Every row gives one point. Examples show where two turns around zero, p and q, send a point. Write where each new point lands after one turn and then the other. Backwards means that the second turn is done in reverse. Each puzzle has new turns, and all numbers are rounded.

Turn p:
-.14  .14  -.20 -> -.08  .12  -.24
.58  .16  .05 -> .52  .21  .22
-.19  .14  .11 -> -.22  .13  .03
-.26  -.12  -.08 -> -.21  -.14  -.15
.05  .16  -.03 -> .05  .16  -.02
-.04  -.48  .15 -> -.05  -.48  .16
Turn q:
-.26  .40  -.19 -> -.37  .20  -.29
-.08  -.22  .21 -> -.01  -.14  .28
.39  .14  -.15 -> .32  .19  -.23
-.11  -.06  -.13 -> -.08  -.14  -.09
.06  -.26  .26 -> .14  -.11  .33
Where do these land?
q, then p: .06  .09  -.12 -> .07  .05  -.14
p, then q: -.26  .03  -.28 -> -.14  -.18  -.31
q, then p: -.31  .33  .27 -> -.46  .26  .01
p, then q: .36  -.21  .14 -> .34  .04  .27
p, then q backwards: .15  -.25  -.01 -> .07  -.28  -.04

Turn p:
-.33  -.11  -.14  -.03 -> -.27  -.13  -.16  .16
-.19  -.01  -.16  .20 -> -.07  .04  -.14  .28
-.23  .46  .15  -.08 -> -.34  .36  .21  -.04
-.06  .31  -.03  -.13 -> -.18  .26  .00  -.13
.47  -.32  .26  .07 -> .51  -.27  .22  -.14
.33  -.13  .21  -.15 -> .25  -.15  .17  -.28
.02  -.20  -.29  .11 -> .12  -.11  -.30  .14
Turn q:
-.06  .29  .27  .18 -> -.04  .33  .12  .26
.17  -.01  -.25  .12 -> .18  -.09  -.25  .04
-.09  -.34  -.15  .14 -> -.14  -.35  -.12  .07
.00  .30  -.01  .31 -> .04  .27  -.17  .29
-.10  .00  -.15  -.23 -> -.08  .00  -.07  -.27
.28  -.43  .32  -.10 -> .19  -.39  .44  .03
-.20  .19  -.03  -.41 -> -.14  .23  .05  -.41
Where do these land?
q, then p backwards: -.01  .15  -.06  .48 -> -.20  .00  -.29  .36
p, then q: -.04  .23  .05  .21 -> .03  .26  -.01  .19
q, then p: .00  .17  .16  -.17 -> -.07  .15  .18  -.15
q, then p: -.28  -.10  -.11  -.23 -> -.34  -.15  -.07  -.09
q, then p backwards: .06  .02  -.17  .25 -> -.04  -.12  -.24  .15
p, then q: .12  -.64  .16  -.37 -> -.02  -.67  .27  -.26
q, then p: .15  .17  -.04  -.17 -> .06  .12  .00  -.25

Turn p:
.41  .04  -.49  .13  -.33  -.40 -> .49  -.19  -.46  .14  -.42  -.12
-.17  .19  .50  .19  .40  -.01 -> -.39  .32  .27  .10  .21  -.36
-.09  -.02  .27  -.18  .39  .08 -> -.14  .15  .23  -.21  .34  -.15
-.13  -.29  .03  .02  -.15  .06 -> -.15  -.29  .01  .00  .03  .14
.06  .08  -.22  -.12  -.29  -.33 -> .20  -.12  -.14  -.13  -.42  -.04
.11  -.19  -.05  -.04  -.02  .30 -> .11  -.12  .03  .07  .23  .23
-.13  -.03  -.33  .03  -.04  .11 -> -.01  .02  -.27  -.05  -.01  .26
-.06  .22  .30  -.03  .04  .18 -> -.11  .23  .32  .08  .04  .02
Turn q:
-.11  -.29  -.42  .27  .13  .18 -> -.12  -.03  -.46  .41  .06  .02
-.03  -.47  .10  .06  .18  .13 -> .02  -.35  -.03  .29  .28  .03
.28  -.14  .23  -.05  .09  .21 -> .31  -.13  .13  .06  .19  .19
.12  -.05  .01  .03  .40  -.02 -> .08  .05  -.10  -.01  .40  -.03
.10  .47  -.34  .01  -.38  -.54 -> .03  .39  -.13  -.36  -.53  -.45
-.15  .09  .12  -.19  -.11  .26 -> -.13  -.07  .14  -.08  -.10  .32
-.12  .09  .18  -.27  -.13  -.07 -> -.10  -.13  .21  -.26  -.11  .04
-.08  .29  .12  .15  -.18  -.15 -> -.08  .26  .24  -.04  -.18  -.13
Where do these land?
p, then q: -.29  .20  -.02  .04  .29  .18 -> -.31  .26  .00  -.21  .06  .18
q, then p backwards: .45  .07  -.11  -.29  .24  -.09 -> .22  -.08  -.36  -.35  .25  -.04
q, then p: -.05  -.03  -.14  .19  .29  .06 -> -.08  .25  -.27  .01  .08  -.05
p, then q: .08  .20  -.12  .25  -.24  -.14 -> .08  .15  -.04  .20  -.35  -.11
p, then q backwards: -.06  -.01  -.27  -.34  -.47  -.01 -> .18  .05  -.03  -.40  -.38  .27
p, then q backwards: .09  -.02  .11  .01  -.08  -.37 -> .01  -.13  -.03  -.01  -.23  -.31
q, then p backwards: -.08  -.17  .34  .45  .02  -.11 -> .25  .05  .48  .25  .05  .09
p, then q: -.14  -.23  .21  -.31  -.04  .47 -> -.05  -.19  .24  .05  .40  .41

Turn p:
-.14  -.13  -.27  .16  .03  -.35  -.10  -.02 -> -.08  -.26  -.34  .09  .09  -.24  -.04  .07
.09  .16  -.06  .11  .19  -.36  -.14  .23 -> .22  -.07  -.05  .14  .29  -.30  -.04  .19
-.15  .22  .27  -.13  .21  .07  .26  -.33 -> -.19  .18  .21  -.08  .25  .07  .20  -.40
-.10  -.02  .08  -.12  -.02  .09  .21  .08 -> -.07  .03  .11  -.15  -.03  .08  .21  .03
-.17  -.03  .28  -.05  .15  .03  .18  .14 -> -.03  -.12  .28  -.14  .14  .07  .21  .01
-.39  .21  .28  -.07  -.08  .01  .19  .09 -> -.35  .04  .36  -.10  .10  -.08  .22  .06
.26  -.06  -.21  .34  -.06  .19  -.31  -.07 -> .14  -.03  -.18  .36  -.14  .20  -.36  .04
.04  -.03  -.26  -.05  .10  .12  .06  .00 -> .03  .09  -.23  -.05  .04  .17  .03  .06
.42  .00  -.27  .10  -.27  .04  -.05  -.13 -> .20  .21  -.27  .26  -.34  .00  -.11  -.03
-.31  .04  .29  -.47  -.05  .14  -.07  .09 -> -.21  .10  .35  -.51  .01  -.01  -.06  .04
.45  -.34  -.15  .16  -.20  .01  -.23  -.09 -> .34  -.14  -.25  .18  -.41  .04  -.26  -.07
Turn q:
-.13  -.11  -.35  -.01  .13  -.37  .18  -.09 -> -.24  .06  -.29  .07  -.01  -.28  .32  -.13
.23  .03  -.01  -.07  .14  .22  -.25  .02 -> .22  -.04  -.14  .05  .15  .18  -.24  -.01
.01  -.04  -.27  .04  -.32  -.08  .09  .42 -> -.09  -.14  -.19  .03  -.34  -.05  .09  .42
-.21  -.34  .48  .05  -.18  .31  -.18  -.10 -> -.15  -.34  .51  -.02  .00  .23  -.29  -.17
-.14  .01  .16  .00  -.05  .01  .23  .26 -> -.06  -.11  .18  -.20  .00  -.04  .15  .24
.06  .02  -.07  .05  .28  .17  .33  -.50 -> .19  .14  .01  -.04  .12  .16  .38  -.49
-.07  .27  .39  .10  .09  -.11  -.02  -.08 -> .07  .25  .37  -.03  .20  -.13  -.06  .03
-.11  .35  -.12  -.14  -.01  -.29  -.06  -.12 -> -.13  .45  -.12  -.06  .00  -.17  -.04  .01
.29  -.04  .05  -.08  .06  .03  .24  -.11 -> .31  -.06  -.03  -.14  -.05  -.07  .12  -.17
.14  .12  -.12  .13  -.09  -.04  -.41  .19 -> .04  .07  -.14  .30  -.02  .02  -.30  .26
-.09  -.27  -.16  -.06  -.04  .14  -.13  .11 -> -.18  -.27  -.16  .04  -.04  .15  -.08  .01
Where do these land?
p, then q backwards: -.08  .18  -.12  .14  -.03  .40  -.19  -.15 -> -.21  .13  -.09  .03  -.11  .18  -.41  -.10
q, then p: -.01  -.02  -.13  -.20  .13  -.04  -.21  -.19 -> -.14  .09  -.23  .03  .16  .01  -.21  -.09
q, then p: .08  .21  .11  .09  .13  -.20  -.07  -.04 -> .14  .06  .06  .16  .23  -.17  .00  -.02
q, then p: -.14  .16  -.16  -.09  -.04  -.20  .11  .18 -> -.11  .09  -.05  -.09  .09  -.16  .18  .26
q, then p: .10  -.49  -.12  .15  .16  -.05  -.14  -.01 -> -.02  -.43  -.30  .14  -.05  .11  -.01  -.16
p, then q: -.10  -.35  .05  .06  -.01  -.23  -.24  -.11 -> -.21  -.24  -.13  .14  -.10  -.14  -.17  -.25
p, then q backwards: .15  .19  -.11  -.09  -.29  -.14  .17  .06 -> .06  .22  -.15  .10  -.14  -.30  .16  -.02
p, then q backwards: .07  .07  .13  .04  -.06  .55  -.19  .17 -> -.09  .25  .18  .11  -.29  .39  -.22  .02
q, then p: -.07  .05  .35  -.10  .00  -.08  .75  .11 -> .21  .13  .24  -.46  -.13  -.25  .53  -.19

Turn p:
.21  -.23  -.15  -.24  .56  .06  .12  .22  -.36 -> .21  -.46  -.06  -.03  .45  .42  .02  -.05  -.18
.21  .23  -.01  .13  .08  -.06  -.01  .04  -.16 -> .16  .14  -.05  -.01  .26  -.11  -.04  .05  -.14
-.33  .11  .35  .16  -.12  -.36  -.10  -.20  -.04 -> -.21  -.01  .33  .08  -.09  -.53  -.07  -.11  -.04
-.19  .25  -.05  .08  -.03  -.27  -.08  .32  .16 -> -.16  -.05  -.06  -.01  .12  -.33  .05  .37  .16
.06  -.20  -.03  .01  -.10  -.05  .02  -.13  .14 -> .06  -.03  -.09  .07  -.20  -.01  .03  -.15  .10
.26  .17  -.02  .26  .22  .31  -.37  -.23  -.23 -> .00  .37  -.10  .06  .35  .15  -.41  -.24  -.16
-.38  -.31  -.30  -.01  -.02  .20  .23  -.01  .11 -> -.34  -.17  -.12  .17  -.27  .31  .27  .02  -.04
.13  .07  -.11  .14  .15  .30  .30  -.32  .11 -> .00  .33  -.07  .07  .08  .25  .31  -.29  -.04
-.12  -.02  .15  .07  -.04  .42  .04  -.11  .26 -> -.17  .30  .18  .08  -.14  .27  .05  -.07  .21
-.22  -.10  -.29  -.51  .23  -.09  .19  -.05  .23 -> -.22  -.40  -.16  -.36  -.04  .17  .36  -.10  .16
.33  -.08  .17  .05  -.46  -.31  .00  .31  .26 -> .47  .01  -.05  .08  -.31  -.33  -.04  .30  .30
.03  .11  .28  -.16  -.46  -.15  -.32  .14  -.48 -> .19  -.04  .26  -.22  -.21  -.27  -.50  .26  -.33
Turn q:
-.26  .01  -.11  .04  .02  .10  .43  .20  -.30 -> -.25  .03  .24  .26  -.11  -.20  .27  .01  -.29
.07  .37  -.19  -.17  -.23  .04  .07  -.05  -.25 -> -.02  .35  -.04  -.19  -.17  -.12  .13  -.27  -.21
.01  .01  -.18  .02  .12  .12  .13  .47  -.28 -> -.17  .14  .06  .20  -.27  .07  .11  .26  -.36
-.03  .30  -.09  .38  .29  .05  .06  .09  .08 -> -.04  .24  .01  .34  .28  .09  -.21  .00  -.21
-.01  -.16  .40  -.35  -.22  .11  -.29  -.18  .30 -> .12  -.17  .12  -.47  .07  .23  .09  .00  .49
.16  .03  -.26  -.14  -.10  .26  .03  -.27  -.03 -> -.07  -.03  -.27  -.16  .01  .10  .20  -.31  -.12
-.12  -.33  .09  .42  -.10  -.33  -.21  .05  .36 -> .14  -.19  -.04  .39  -.01  -.01  -.33  .11  .52
.18  .09  -.04  .18  .29  -.26  .22  .14  .26 -> .06  .15  -.22  .25  .30  -.16  -.09  .32  -.03
-.16  .09  -.25  -.37  .00  .04  -.14  -.26  -.22 -> -.29  -.05  -.05  -.39  -.13  -.10  -.07  -.27  -.15
.15  -.42  .62  -.01  -.07  -.13  -.30  -.20  .08 -> .51  -.47  .18  -.23  .03  .10  -.10  .15  .37
Where do these land?
p, then q: .19  .15  -.38  .48  .00  .35  .15  -.17  .00 -> -.14  .40  -.06  .23  .12  .02  -.06  -.36  -.47
q, then p backwards: -.34  .03  .13  .02  .09  -.09  .01  .14  -.03 -> -.24  .06  .29  .07  -.02  .02  -.10  .09  -.03
p, then q: .18  .22  -.33  -.41  .27  -.02  -.07  .11  .13 -> -.45  -.09  -.31  -.26  .07  .05  .15  .22  -.12
p, then q backwards: .24  .19  -.17  -.03  -.09  -.23  .24  .13  -.28 -> .42  .01  .12  -.09  .18  -.08  .24  -.05  -.19
q, then p backwards: -.12  -.27  -.11  -.52  .15  -.14  -.06  .01  .20 -> -.33  .17  -.24  -.33  -.01  -.16  -.19  .21  .21
q, then p: .09  -.37  .08  .15  -.35  -.13  -.09  .58  -.36 -> .41  .30  .04  .26  -.49  -.15  -.09  .44  .00
p, then q: -.44  .04  .52  -.10  -.32  -.03  -.21  -.01  .21 -> .15  .12  .43  -.14  -.03  -.07  -.09  .10  .63
q, then p backwards: .39  -.17  .20  .26  .03  .02  .20  -.14  .37 -> .41  -.09  -.13  .14  .33  -.11  .19  .32  .12
q, then p: .08  -.14  .01  .04  .17  .40  .10  -.14  -.19 -> .06  -.09  .14  .16  -.02  .32  .03  -.17  -.31
q, then p backwards: -.16  .24  -.16  .15  -.14  .09  .01  -.29  -.12 -> .03  -.05  .09  .10  .13  -.01  -.07  -.46  -.05
q, then p: -.12  .08  .21  -.03  .20  -.21  -.30  -.21  .06 -> -.02  -.18  .02  -.17  .11  .01  -.34  -.13  .28
